Each row is a point. Each table stands for the endless flat space through its points: a line for two points, a plane for three, and so on. Write the one point that lies in both, or say that there is none.

First (2 x 3):
[[  6.7 -12.8 -17.5]
 [ -5.3   4.6  -1.3]]
Second (2 x 3):
[[  4.6  -4.4  -8.5]
 [ -7.1  -3.5 -11.2]]
They share: [ 0.7 -4.1 -9.4]

First, 2 rows:
[[ 18.7  -9.6  -1.8   9.8  -7.3  -2.7]
 [  5.5  -4.8  -1.4  21.4  -0.5 -15.1]]
Second (2 x 6):
[[ 11.5  -3.1  -0.1  14.2 -12.1   1.5]
 [ 16.3 -15.7  -2.2   4.6  -2.5  -9.9]]
They share: no point

First, 2 rows:
[[ 11.4   5.6   7.9  13.1  -5.5   2.2  -6.0  -8.9  17.7]
 [  6.0  -0.6   1.1  13.5 -13.9   1.4  -0.8  -3.3   9.3]]
Second:
[[ 20.1  -0.6   5.3  20.5 -13.6   7.6  -6.0   2.1  12.8]
 [ 16.3  -0.7   6.0  17.1 -12.0   5.2  -4.7  -0.8  13.3]]
They share: no point

First, 3 rows:
[[  5.0  15.0  -1.1   5.6   6.9   2.1  -7.6  28.1 -19.1 -10.9  10.3  -3.4]
 [  1.9  15.2   2.9   0.8   2.9   5.9  -9.4  23.9 -13.7 -10.6   7.7  -8.3]
 [ 14.9  15.6  -6.5  -1.6   3.3  17.1 -11.8  13.1 -19.7 -25.6  -0.5  -4.9]]
Second:
[[  5.4  19.1  -0.7  -4.8  -1.6  16.0 -15.2  13.8  -7.4 -15.7   3.9 -11.0]
 [  5.0   5.1  10.9  -6.4   1.2  13.2  -4.0  15.8 -23.0 -24.1  -7.7 -13.0]]
They share: [  5.3  15.6   2.2  -5.2  -0.9  15.3 -12.4  14.3 -11.3 -17.8   1.0 -11.5]

First (4 x 18):
[[  7.4  10.7 -22.1 -17.6  10.1   6.2  -0.8   6.1 -24.7  -2.2  15.1   5.2
    3.5   4.5 -15.5  -5.0   2.5   2.5]
 [  8.5   5.2 -12.0 -15.2  10.9  -4.3  11.8  -2.0 -20.2   1.2  20.7   4.1
   -2.6  11.8  -8.4  -9.8 -12.2  -2.8]
 [ -2.4   6.4 -16.1   2.4   0.7 -11.7  15.2  10.7   0.9  15.5  18.8 -12.3
   -1.3  -4.5 -34.4 -24.6  -6.3 -21.5]
 [  1.5   5.8  -4.4 -10.5  -2.3 -20.7  24.8   3.5  12.0  -5.2  10.4 -18.3
   16.4  12.6  -4.4 -24.3 -16.8 -23.3]]
Second:
[[ -0.5  23.5  -3.0  -5.0  -1.5  -7.6  19.2  14.2   2.2  15.3   4.2 -13.2
   19.2  19.4 -24.1 -33.2 -18.0 -14.0]
 [  2.2  -0.3 -26.4  -3.0  11.2   1.2   3.8   7.5 -15.6 -17.2  24.0 -11.5
   -0.3   5.8  -7.1  -1.0   1.8 -12.2]
 [  1.3  27.6   1.8  -4.5  -2.3 -10.5  26.0  16.2   2.1  19.4  -0.3 -17.2
   21.9  23.5 -27.8 -39.1 -19.5 -15.8]
 [ 18.8  10.1  -0.2 -18.5   3.2 -28.0  44.5   6.7 -10.9  -3.1  -2.3 -27.2
   13.4  12.0 -18.8 -28.1   1.0 -23.3]]
They share: [  2.9   8.3 -13.4 -11.6   2.3  -8.8  13.0   6.4  -2.8  -1.9  12.4  -9.2
  10.4   6.6 -13.1 -17.0  -6.8 -13.4]

First, 4 rows:
[[  8.4   3.3 -13.5  -8.9   0.7 -17.1 -25.3 -18.4   3.3 -15.3 -33.2  10.1
   -4.2   3.2  26.6 -12.1  10.7 -24.5 -17.7  14.6  -8.1  -0.2  -3.7  -6.4]
 [  9.0  10.1  -2.7  -8.5  -7.7  -6.3 -13.9 -15.0   6.1 -12.3 -18.8  13.7
   -0.2  -3.8  18.2 -16.3  -4.3 -17.7  -7.7   0.6  -5.1  -5.4   8.5 -10.0]
 [  1.5  17.1  -3.0  -8.3   1.0  -6.0 -22.0 -15.1  -1.8  -6.0 -20.0  -2.8
   -2.4   6.2  23.6 -10.9  -0.7 -22.7  -6.9   5.9   1.5   9.7   7.7 -18.1]
 [  2.9  24.5   8.6  -6.3 -15.8   6.2  -7.8 -12.9   9.0  -7.6  -0.2   7.6
   -2.0  -3.0  12.2 -12.1 -24.1 -10.3   9.1 -13.5   8.7  -3.3  26.3 -14.1]]
Second:
[[ 12.7   8.6   7.9   1.9 -11.9  -0.1 -20.1 -15.8  11.7  -7.6 -24.9  21.4
   -1.5  -4.2  19.7 -22.7 -23.6 -13.3  -4.2  -0.3   6.6  -7.9  15.1  -7.8]
 [ -1.1  21.1  -4.6 -12.6 -13.4  -3.5 -12.7 -14.2  10.2 -14.9  -3.1   2.9
   -7.6   2.1  16.5  -2.7  -6.3 -16.5   4.7  -6.1   0.5   0.1  16.0  -9.5]
 [ -0.5  26.4 -12.0 -14.8  -6.0  -9.5  -3.8 -19.9  -0.6 -17.9   1.4  -2.2
   -4.9   2.8  13.2   3.4   0.1 -10.7   2.0  -6.0   6.7  -4.6  21.5  -6.9]]
They share: [  4.9  16.5  -0.3  -6.7 -11.7  -2.9 -14.6 -15.7   9.3 -12.2 -11.8  10.1
  -4.6  -0.5  17.4 -10.4 -12.8 -14.3   0.5  -3.6   4.0  -4.0  16.4  -8.4]

First (3 x 24):
[[  4.2 -14.8   4.0  21.1  17.6   3.8  -4.4   1.1   7.9  -7.8   6.9   1.4
  -11.4   8.2 -14.7  13.0  -6.8  -8.0 -14.9   0.8  12.8  19.4  -5.5  13.5]
 [ -1.8 -18.1  -0.8  12.1  28.1  -9.7   7.3  -4.9  -4.4 -13.8  10.5  -8.5
  -19.5  -2.9  -2.1  10.6   1.6 -14.0 -26.0  -7.3   5.6   7.1 -16.9   3.0]
 [ 10.7  -9.1   8.5  20.3  12.5  12.1  -8.5   1.4  16.5 -10.0   9.4   1.1
  -11.7  12.2 -19.1  16.2 -10.3  -4.9 -13.9   2.1  11.0  21.3  -2.2  20.2]]
Second (5 x 24):
[[ 22.5   4.9  -4.1  39.7   5.0   0.9  -3.3   9.7  -3.2 -25.4  16.1   2.4
  -31.4  28.9  -8.7  19.5 -15.8 -14.6 -12.3  10.4  31.8  22.5  -3.5  22.6]
 [ -9.5 -17.9   6.4   7.7  27.6  18.0  -2.1 -12.0  16.2  13.0  18.7 -17.6
    1.1   5.1 -24.0  20.0 -22.5  -1.7 -38.3  14.5  -4.6  29.0 -12.1  10.4]
 [ 19.2 -18.4  16.4  11.7   3.3  13.9 -10.9  11.4   9.7 -19.5   9.3   8.8
  -23.4   1.1  -6.6   9.5   6.1  -0.9 -10.7 -10.8   9.7   6.0 -16.9  19.0]
 [ 17.4 -14.4  14.3  13.6  12.9   4.6 -17.3   8.8  13.0 -12.2  13.3   6.0
  -24.3   5.2  -8.7   7.7 -11.2 -10.8 -20.4   0.5  15.4  11.0 -13.3  26.4]
 [ -5.2 -24.8  -0.8  16.5  -3.5  39.9   2.7  -1.0  -3.1  -1.1  12.9 -18.4
  -12.6   3.5 -23.4  30.7   1.7  16.3 -12.7   0.0  -5.9  20.8 -28.5 -13.8]]
They share: no point

First:
[[ 16.4   7.7   6.2  12.4  -7.5  15.6   9.9  15.6   3.7  13.3  -5.7  16.1
    9.7  11.4  19.2   9.3 -14.8  13.6 -12.3  -8.0  24.3  -9.9  -6.7   7.7]
 [ 13.7   9.5   1.4  10.6   2.1   4.5   9.3  14.4  11.5   5.8 -16.8  14.6
   -1.4  12.0   5.7  13.5 -10.9  23.8  -9.0 -13.1  12.9  -5.7  -8.5  17.0]
 [  4.7  14.3  13.3   6.4  -8.2  10.7  15.4  22.4  11.4   9.9  -5.2   2.4
   -3.0  11.3   6.3   6.5  -7.5  17.9  -3.1   1.4  13.6 -10.0   5.9   1.8]]
Second (2 x 24):
[[ 15.5   2.2   3.9  14.5   1.9  14.8  10.1  12.2  -4.9  19.8 -19.7   4.3
   10.5  24.4  16.7   1.2 -22.3   9.8  -8.8  -6.9  29.0 -10.8 -10.7  12.9]
 [ 10.7  13.0   8.7   8.5  -8.1  10.4  12.1  19.4  12.3   7.4  -4.1  13.5
    0.5   7.2  10.3  12.0  -7.9  19.8  -8.4  -5.7  14.6  -8.4  -0.3   6.1]]
They share: [ 11.9  10.3   7.5  10.0  -5.6  11.5  11.6  17.6   8.0  10.5  -8.0  11.2
   3.0  11.5  11.9   9.3 -11.5  17.3  -8.5  -6.0  18.2  -9.0  -2.9   7.8]
